Every row gives one point. The window is the flat piece filled in between its corners: a triangle in 3 columns, a solid with four corners in 4, and so on. A path goes straight from each point to the next, and from the last back to the first. List the points from which the path goes on through the window.
(in the rows, 128 means zero)

Window:
[[106 174  86 144]
 [ 78  98 181 131]
 [ 88  70 155 151]
 [128 162  80 107]]
Path:
(1): [ 57 139 116 135]
(2): [122 120 139 157]
(3): [118 114 169 173]
(4): [ 63  83  92 111]
(5): [ 60 121 129  99]
(6): [100 124 149 167]
(7): [162 180 109 117]
(8): [ 67 161  76 121]
Through the window after points: 3

Window (6 x 6):
[[183 143 132  65  91 193]
 [ 81 145  93 188 136 133]
 [131 105 125  99 142 115]
 [ 99 155 187 117 114 177]
 [105 134 125  54 137 109]
 [214 166  86 164  85 113]]
Path:
(1): [111 141 113  82 182 137]
(2): [ 79 127 138 100 110 123]
(3): [ 84 113 109 103  85 112]
(4): [151 185 130 183 170 185]
(5): [141 175 143  57 180 140]
(6): [163 131 119 130  86 127]
(7): [129 138 115  96  54 131]
(8): [106 146 124 111 220 113]
(9): [202 163 109 142 120 124]
(10): [142 129  93 138  82 119]
(11): [ 86 145 182 140  47 150]
(12): [149 151 147  89 137 181]
(13): [186 195  78 133 128 137]
(14): [174 106 103 122  85 104]
(15): [ 86 145 177 144  74 135]
(16): [116 153 144 117 144 173]
Through the window after points: 3, 7, 9, 11, 15

Window, 8 rows:
[[194  65 205 108  38 167  49  23]
 [112 191 134  92 173 159 130 112]
 [149 127 119 184 170 121 134 117]
 [112 147 124 139  79 118 114 110]
 [114 131 134 143  96 163 181  92]
 [158 171 144 155 119 140 146 143]
 [ 97 108 143  96  79 152 108 182]
 [ 61 163 195 128 123 134 163 136]]
Path:
(1): [131 104 170 145  84 159  83  65]
(2): [ 88 127 174 128  64 193  60  81]
(3): [161 123 144 100  95 106 164 154]
(4): [163 127 132 152 141 111 141 105]
(5): [109 123 159 152 121 194  71  96]
(6): [ 99 145 148 150 103 142 104 125]
(7): [172 140 119  93 123 101 144 128]
(8): [213 120 139 101 105 113 138 115]
Through the window after points: 4, 8

Window (9 x 9):
[[150 134 152  80 106 142 127  93 132]
 [ 85  84  89 179 112 202 113 116 156]
 [102 175 129  77 189 171 145 117 111]
 [170 104 136 127 147  84  90 108 118]
 [ 65 171 143  65  92 195  48 137 103]
 [ 76 140 101  69  78  64  72 145 103]
 [148 199 105 198 155 134 141 140 109]
 [120 120 137 143  82 119 123 223 189]
 [170 137  61 141 172 158 145 135  47]]
Path:
(1): [111 138 123  99  90 143 133 135  51]
(2): [ 98 129 106  96 130 131  61 136 159]
(3): [123 160 110  90 121 143 106 117 153]
(4): [ 97  91 166 140 114 133 123 152 104]
(5): [ 43 120 173  76 118 120 174 121  85]
(6): [151 150  62 105  86  93  27 142 139]
(7): [129 122  72  71 111 154  97 111 168]
(8): [130 149 178 146 161 132 135 129  77]
(9): [107 138 141 142 133 112 114 135 106]
(10): [175 160  73 115 126 124  91 125 131]
(11): [179 189 111 111 133 111  42 117 161]
(12): [ 79 114 151 103 104 157 165 131 115]
(13): [102 152 159  94 157 141 145 136 100]
(14): [124 173  29 115 122 141  72 111 142]
(15): [115 137  81  81 106 122  53 117 121]
(16): [ 71 141 127  91  85  78 106 159 100]
Through the window after points: 5, 7, 9, 13, 15

Window (11 x 11):
[[ 99 100  65 149 145  95  99 147 144 102 112]
 [125 178 138 107 146 160 221 183  86  60 134]
 [149 165 121 192 119 210 144 125  91 206  86]
 [148 117 145 120 164  81 112 139 147 112 192]
 [109 109 119  87 165 148  80 136 163  91 124]
 [172 121  75 119 152  99 140  73 187  94 143]
 [218 114 135 113  95 154 173 131 119 204  72]
 [172 181 118 131  85 183 152 168 158 249  96]
 [ 80 163  85 101 113 157 170 122  60 103 156]
 [159 139 146 143  65 144 147 115 153 141  99]
 [140 101 121 144  95 209 171 160 159 211 129]]
Path:
(1): [172 137  93 136 135 161  89 141 159 124 126]
(2): [185 144 100 129  93 170 134 159 116  93 121]
(3): [109 121 139 156 171 113 143 117 174 209 117]
(4): [ 75 171 122 142 139 121 182 130 122 131 115]
(5): [175 110  78  67  93 203 122 141  65 108 184]
(6): [173 144  74 125  95 156 158 174 117  58 121]
(7): [129 115 130 137 146 130 139  92 151 165 125]
(8): [137 153 136 136 130 154 148 115 123 177 102]
(9): [183 120 102 166  72 194 136 155 131 142 102]
(10): [159 144  91 142  85 168 147 146 115 138 110]
(11): [132 139 136 123 134 160 173 127 128 152 103]
(12): [127 163 142 131 132 165 198 130 135 140 126]
(13): [152 137  82 111 106 134 122 178  94 101 118]
(14): [147 132  65 126 109 112 133 147 105 106 143]
(15): [102 129 151 120 139 160 141 134 191 183  92]
(16): [ 69 137 139 113 111 115 218 109 127 132 139]
Through the window after points: 4, 8, 12

Window, 12 rows:
[[144 163 164 114 116 110 123 117 139 103 146 171]
 [154 131 110 119 122 120 161 130 112  86 178 105]
 [159 126 165 168 112  84  69 151 152 109 112 109]
 [182 112  97   7 101 141  65 176 128  75 146 122]
 [117 128 128 114 111 117 121 144 144 144 223 115]
 [151 166 136 101 166 154 122 153 100 109 172 124]
 [158  92 116 100 166 198  90  81  97 218 156 182]
 [124 146 142  84  99 154 130 156 180 139  70 140]
 [ 71 136 116 111 150  42 108 102  83 114 149 108]
 [134  84 185  77  42 205 120 145 122  95 100 104]
 [108 178 104 175 111 109  75 131 173 113 147 119]
 [118 117 111 108 164 150  69  68 174 179 176 100]]
Path:
(1): [ 97  92 113 104 151 101  89 103 167  76 147 116]
(2): [129 126  84 123 143 147 129 131 145  98 185 161]
(3): [116 165 180 102  91 122  61 100 132 183 101  80]
(4): [188 182 136  99  61 164  96 139  99 131 141 108]
(5): [ 77  77 118  78 183 110 123 123 164 115 156 160]
(6): [104  92 136 116 157 129 115 118 138  77 144 120]
(7): [147 181 111 101  83 100 103 137 132 156 173  99]
(8): [137 157 130 120  97 120 110 104 124 139 114  73]
(9): [104  85 155  60 122 171 127 187 161  97 125 205]
(10): [ 50  77 160  73 168 120 114 144 155  99 186 134]
(11): [208 196 108 152  51 128  93 132 124 109 102  88]
(12): [153 144 130 110 113 112 110 133 115 114 151 106]
(13): [124 130 126 114 116 140  94 158 156  98 139 153]
(14): [ 80  95 126 132 159 149 119 102 221 131 158 172]
(15): [182 174 132  67  94 147 110 146  57 144 135 105]
(16): [170 164 148 117  59 176 109 151 121 203 155 128]
Through the window after points: 8

Window, 14 rows:
[[147 109 143 110 165 138 114 144 105  46 180 192 128 111]
 [107 114 134 122 106 101 186 155 137  84  92 138 115 111]
 [133  80 109 202 157  88 131 123 106 103  96 123  70  85]
 [189 152 100 160 120 152 132  73 155 103  96 147 176 128]
 [110 114  80 160 159 108 199 141 125 116 100 181 111 129]
 [195 119 184  94 182  75 141 147 157 113 135 108 105 143]
 [150  39  80  96 132 162 108  71 116 147  18 211 249 120]
 [125 183 109 161 150 125 178  65 123 113  88 153 158  64]
 [ 89 172 195 124 141  78 126 166 143 136  59 162 106 158]
 [149 170 125  86 117 112 181  72 109  73 137 171  44 131]
 [ 97 109 106 185  84 154 184 122 120 173 147 149 151  82]
 [151 132 118  75 163 213  93 105 130 110 109 115 138 139]
 [ 98  79 151 147 129  94 213 110 114 133 110  85 139 201]
 [ 89  66 143 128 167 124  78 116 200 141  86 116 135 138]]
Path:
(1): [157 105 153 166 148 175 160  77 162 104 115 153 101 116]
(2): [ 90 137  93  91 137  95 116 151  94 113  95 149 151 125]
(3): [127 120 111 114 154 105 133 119 117  96 107 143 144 132]
(4): [145 104 186 136 120 129 189 135 171 106  84 144  88 121]
(5): [139 100 152 162 142 149 165 124 143 105 105 149 121 129]
(6): [111 158  72  55 100  45 139 120 111  91  89 125 123  99]
(7): [107 124  68  85 110 142  81  99  98 126 141 108 120 142]
(8): [145 100 150 138 152 132 160 132 145 103 101 161 128 121]
Through the window after points: 5

Window:
[[159 157 179 172 132 111 153 145   7 185 210 113 104 116]
 [ 73 130 169 119 147 110 150 134  84  98  93 221 131 181]
 [ 98  94 173 159 168 157 196 124  73 126 200  83 132 122]
 [ 88 150 135 197 148 213 145 134 165 215 129 119  83  72]
 [131 120 122 146 126 118 168 163 112 141  99 144  76 105]
 [159 155 104 181 116 141  86 133 109 117 136 206 154 161]
 [157 156 123 122  86 115 160  57 114 106 112 178 136 100]
 [ 99 137  92 167 179 173 168 136 153 226 115  90 117 174]
 [ 98 131 139  84 153 115 119 166 146 151 145  90 187  81]
 [117  96 202 158  82 168 172 181  91 168  98 194 195 181]
 [ 73 152 126 114 110 133  54 129 118 118 145 100  84 134]
 [132 147 102  57 106 157  66 132 117 120 115 190 104 128]
 [146  88 177 133  98 114  58  83  81 142 189 160 118  90]
 [101 154 134 125 112  94 199 176 178 120 173 187 107 120]]
Path:
(1): [ 92 103 113 139  94 143 148 124 125 158 136 163 124 112]
(2): [ 70 103  77 139 139 131 123 134 105 133 160 187 134  78]
(3): [208 178 216 133  77 136 153  99 123 161 115  90 122 154]
(4): [138 147 161 124 145 162 134 155 185 140 118 121 117 145]
(5): [ 58 118 112 171 127 151 133 116  53 198 173 136 131  42]
(6): [ 87 135 107 154 114 139 151 112  89 135 167 134 144 127]
(7): [131 136 146 132 151 134 139 140 133 154 131 136  95 119]
(8): [137 153 157 166 168 135 133 156 139  77 121 150 117 204]
(9): [ 90 125 127 118 112 143 164 136  94 174 151 149 135  90]
(10): [ 74  78 114 155  94 133 179 128  78 158 158 148 142 130]
(11): [133 160 173 107 144 148 105 158 157 123  96 166 140 144]
(12): [153 160 204 104 140 151 135 116 118 117 143 163  74 114]
(13): [ 63 112  67 191 103 105 162 175 139 188 168 145 163 119]
(14): [ 82 112 118 174 102 138 172 133 110 156 151 149 148 121]
(15): [131 130 162 129 164 162 144 150 116 172 121 118 126 159]
(16): [151 178 171 132 176 140 137 122  93 110 129 134 120 138]
Through the window after points: 4, 12, 14, 16

Window:
[[167 130 143 129 117 213 135  66  46 144 140 189 103 138]
 [155 133 113 142 197 153 119  81 164 142  72  55 153 121]
 [ 53 171 202  88 116 175 134  75 154 131 173 153 143 152]
 [113  71  83 158 219 166  81 117 110  84  72  64 144 153]
 [125 146 120  90 147 136  85  82 164 118 188 147 168 109]
 [160 112 125  91 136 191 146 136  68 118  70 179 123  82]
 [190  66 170 117 158 176 200 125  82 113 180 161 119  67]
 [183 116 201  77  85 159 101 103  95 125 116 187  95 161]
 [165 105 130 165 140 152 180 129 124 147 110 230 100 137]
 [109 132  71 182 181 175  76 161 127 129  96  35  87 124]
 [155 132  56 117 185 120 146 136 108 114  89  65 137 174]
 [ 91 136 188 105 117  88  85  91  89 161 166 125 201 113]
 [ 82  75  89 110 157 164 140  75 160 166 137  98  96 113]
 [122 115  68 161 119 174  90 161 162 154  91  63 196 195]]
Path:
(1): [157 100 135 106 202 157 107 124 122 197 130 159 125 114]
(2): [ 84 126 130 145  82 163 137  85 124  82 128  93 151 135]
(3): [145  92 116 128 121 132 115 101 117  88 117 109 153 110]
(4): [135 151 153 125 166 171 108 125 111 158 118 125 127 156]
(5): [130 125 106 106 192 167 136 150 101 142 104 128 113 133]
(6): [172 106  97 146  84 120 119  46 122  89 112  77 171 166]
(7): [124 111 117 134 123 142 103  93 113 115 102 119 115 107]
(8): [150 147 136 114 167 181 121 110 123 156 112 125 140 185]
(9): [131 133 148  93 186 173 129 146 137 183 131 160 131  95]
(10): [112  97 114 151 100 157 129  63 109  74 133  75 107 164]
(11): [ 88  70 138 158 106 150 124  93  90  52 105 119 141 158]
(12): [162 129  95 118 216 180  94 112 116 161 113 109 130 127]
Through the window after points: 5, 9, 11

Window:
[[123 149 123  81 106 126 137 109 147 128 166 145 162 168]
 [173 194  94 177  66 100 165 133  57 157 160  91 127 127]
 [154 171 143  98  59  78 126 119  53 142  87  86 120 120]
 [101 173 181 123 149 217 140  82 150 198 231 116  81 103]
 [129 113 134 119 186 149  70  86 147  70 129 122 179 133]
 [129 194 145 149  84  37 154 160  89 129 169  85  84 129]
 [155 137 110  56 207 189 113 123 201 110 147 109 147 108]
 [112 128  95  90 167 138  62 165 104 134 109 150 157 139]
 [162 133 115 107 126 151  99 139 118  71 104 157 100 160]
 [ 96  82 150  93 201 209 174 111 176 118 170 152 146  83]
 [181  99  92 113 112  69  74 117 126 132 109 149 123 124]
 [189 139 166 141  75  97 104 180  95 152 124 101 145 157]
 [181 159 132 101  63  85 100 154  42 115 185 114 127 109]
 [129 123  95 123  47 114  80 158 114 109 125  84 128 125]]
Path:
(1): [149 151 154  88 107  92 121 134  79 133 158  60 104 171]
(2): [180 113  73  94  93 110 122  86 102 160 135  33 152 181]
(3): [120 144 146 123 118 151  81 170 128  97 139 176 124  86]
(4): [154 215 135 143 153 129  64 133 131 131 122 147 161  78]
(5): [142  82 114  87 114 125 129 140 116 104 138 108 134 152]
(6): [121 129 105  70 124 112 106 139 101 114 142  82 136 179]
(7): [145 151 126 141 161 144  79 157 128 146 113 183 145  77]
(8): [164 169  65 149 107 143 104 133 151 116 105 180 159  62]
Through the window after points: 6
